Each wall is flat, endless, passes through zero and stands at right angles to its row. A trip goes straight from one point to another. List the walls that it crosses, first one first.

Walls:
(1): [-4.8 -0.9]
(2): [7.3 0.6]
(3): [-2.9 -4.9]
(4): [-3.5  5.0]
(5): [-2.2  4.8]
Trips:
[ 3.6 -0.2] to [-2.0 -3.7] => 3, 1, 2
[ 0.9 -0.2] to [-1.3  4.8] => 5, 4, 2, 1
[-0.9 -1.3] to [ 2.1 -1.6] => 2, 1
[-3.1 -3.0] to [ 3.3 -4.4] => 2, 1
[4.3 2.6] to [ 3.2 -1.7] => 5
[ 1.6 -0.8] to [-1.8 -2.7] => 3, 1, 2
[-0.7  3.0] to [ 1.3 -1.4] => 1, 2, 4, 5, 3
[ 1.4 -2.6] to [-3.6  0.3] => 1, 2, 4, 5
[1.4 0.8] to [-0.3 -5.9] => 5, 3, 1, 2

Walls:
(1): [-3.0 -3.5 -0.4 -6.2 -5.4 -0.7]
(2): [ 1.0  4.1 -1.1  2.6 -1.7  1.1]
(3): [-3.4  0.4 -2.9  1.1  1.2 -3.5]
(4): [ 5.9 -0.2 -1.3 -0.5  0.9 -0.4]
(5): [ 3.7  3.0  2.7  1.3  1.4 -8.8]
Trips:
[-4.2 -1.4  1.2  0.3 -1.3  2.2] to [-1.0  4.7  3.4  3.6 -1.2  5.1] => 3, 2, 1
[-1.4  1.0 -0.4 -3.7 -4.3  1.7] to [ 3.1  0.7 -4.4 -1.3 -3.1  0.9] => 4
[ 2.5 -0.9  5.6 -0.6  1.7  1.8] to [ 3.3  2.0  0.4 -5.5 -4.3  4.6] => 5, 1, 2

Walls:
(1): [-5.6 -5.2  9.2 -3.3 -1.1  2.7  0.8  4.2  4.3 -1.4  1.4]
(2): [ 2.3 -2.3  4.2  3.1  2.8  1.6 -4.7  0.0 -3.8 -0.9 -0.7]
(3): [-1.6 -2.8  0.7  3.5  5.3  1.7 -2.1 -1.8  1.1  0.1  0.1]
(4): [ 2.1 -4.2 -1.6 -1.8  1.2  3.9 -1.9  0.1  0.7 -1.9 -3.1]
(5): [ 3.1  1.5  1.4  3.9 -1.8  2.0  4.3  3.4  6.3  2.4  1.0]
(6): [-0.6 -2.1  2.0 -0.2 -1.7  0.9 -0.4  1.9 -0.9  3.7 -0.2]
Trips:
[ 1.7 -2.7 -0.3  1.2 -4.0 -6.1 -0.8 -0.8 -4.9  5.1 -2.1] to [-1.8 -4.0  4.2 -0.8 -7.3  0.9  0.5  0.7  1.3 -5.2  0.5] => 1, 4, 5, 2
[ 2.5 -2.1  1.0 -3.5  8.3 -0.3  3.9  0.0 -4.8  2.0 -0.8] to [ 1.1  0.7  2.0 -1.2  1.1  3.8 -6.0  3.2 -2.0 -4.5  0.4] => 1, 6
[-2.4 -2.5  1.1 -0.9 -0.7  0.5 -0.6 -0.7 -0.6  0.8 -2.1] to [-0.8 -1.0  2.3 -3.3  5.3 -5.9 -2.1  2.6  1.3 -2.1  0.5] => 6, 4
[ 4.9 -2.2  0.1 -0.9  1.7  0.3 -4.3  6.2  6.4 -2.6 -2.6] to [ 3.4  1.3  1.7 -0.3 -4.1  1.3 -0.8 -3.5 -0.7 -1.6  1.8] => 3, 1, 4
[-3.0  2.7  3.6  1.9 -0.2  2.1 -0.8  2.8 -1.9 -0.5  1.6] to [ 3.6 -3.5 -0.3 -1.1 -4.3 -0.1  0.0  1.9 -1.2  0.9 -0.8] => 3, 4
[-1.1  0.1  0.9 -6.2  0.9 -1.9  7.7 -1.6  0.5 -3.4 -0.7] to [-5.2 -2.9 -4.1 -1.6  1.3  2.4 -4.2 -1.8  5.7 -1.6 -2.1] => 4, 3
[-0.2 -3.4 -0.9 -0.6 -2.1  5.0 -1.6  3.8 -3.5  1.9 -2.3] to [-2.4  2.0  5.8 -0.5 -3.5  5.5 -2.2  2.8  0.8 -3.2 -1.4] => 5

Walls:
(1): [ 3.5  3.2  2.1  4.0 -1.2 -1.0  1.5 -0.7  0.8  4.8 -1.3 -5.7 -3.2  2.6
  5.2 -5.3  0.1 -4.5]
(2): [ 0.5 -2.0  2.5  0.7 -2.5  3.2 -1.5 -0.9  1.3  0.4  1.5 -1.1  3.7  2.0
  1.5  3.4  3.9 -0.2]
(3): [ 2.0 -2.8 -1.7 -1.4 -5.2 -1.8 -3.5  3.4  1.8  0.8  1.7  4.4  1.1 -1.9
  1.7  0.5  1.8 -0.5]
(4): [-3.1 -1.5 -3.8  1.6  0.3 -2.4  5.2 -1.7  1.6  0.8 -1.9  2.8 -0.8 -4.6
 -1.3  3.3  0.5 -2.6]
(5): [ 0.0 -3.2  3.4  3.0 -1.8  2.5  1.7 -4.8  1.7 -0.5  2.1 -0.1  0.3 -3.1
  5.9 -1.3 -0.4  1.9]
(6): [ 3.3  1.4  0.2 -4.5  0.0  1.4  1.9  2.6  0.8 -0.6  0.2 -0.4 -2.3  1.2
  1.7 -5.1 -0.5 -0.9]
Trips:
[ 0.5 -0.3  0.7  1.8 -1.0 -1.0 -4.0  2.1  3.5 -3.9  0.0  2.3  1.6  4.1
 -0.9 -5.1 -7.7 -2.5] to [-1.5  2.7 -1.0 -0.8 -1.5 -4.2  0.6  4.0 -1.3 -2.4 -4.8  0.7 -2.7  0.6
  3.5  5.3 -1.4 -0.3] => 4, 1, 6
[ 0.7 -1.8 -3.6  4.3 -7.1 -4.5 -1.8  2.2 -4.8 -0.3  1.8  0.5  1.0  3.3
  0.1 -3.0  1.4 -3.4] to [-1.7 -1.9 -1.2  1.1 -1.6  0.2  5.3 -0.9 -1.7  2.9 -2.1  0.0  1.1  3.8
 -1.3  3.8  4.0  3.3] => 4, 1, 3
[-1.5  1.6  2.0 -0.6  2.5  0.4  3.0  6.0  3.4  3.9  0.5 -4.5 -1.2  2.9
 -0.2  2.4 -5.1  2.6] to [-3.0 -3.3  0.0 -1.5 -1.3  3.6 -3.0 -3.0 -2.0  0.2 -5.1  4.2 -1.5  0.0
  7.0 -0.7 -6.5 -5.7] => 5, 4, 3
[ 4.5  0.1 -3.2  6.9  3.6 -2.8  1.7 -3.0 -2.3  1.0  1.5 -0.6 -0.5 -2.2
 -3.4  3.4  3.9  4.5] to [-4.4  0.7 -1.5 -3.2  0.1  0.7  2.9  2.5  1.2  1.8  1.3  3.8  0.1 -0.5
 -1.2 -5.4  6.8 -2.5] => 5, 3, 6
[-1.5  0.3 -0.4  2.3  0.7 -5.2  3.0 -2.3 -2.2 -0.8  2.8  2.1  0.9  1.0
  5.6 -5.5  3.0 -1.7] to [-2.7  2.7 -2.8 -1.8  3.9 -0.3 -2.4  0.6  0.1  1.5 -3.8 -2.3 -0.2 -0.3
 -3.3  1.9  2.5 -1.2] => 3, 5, 6, 1
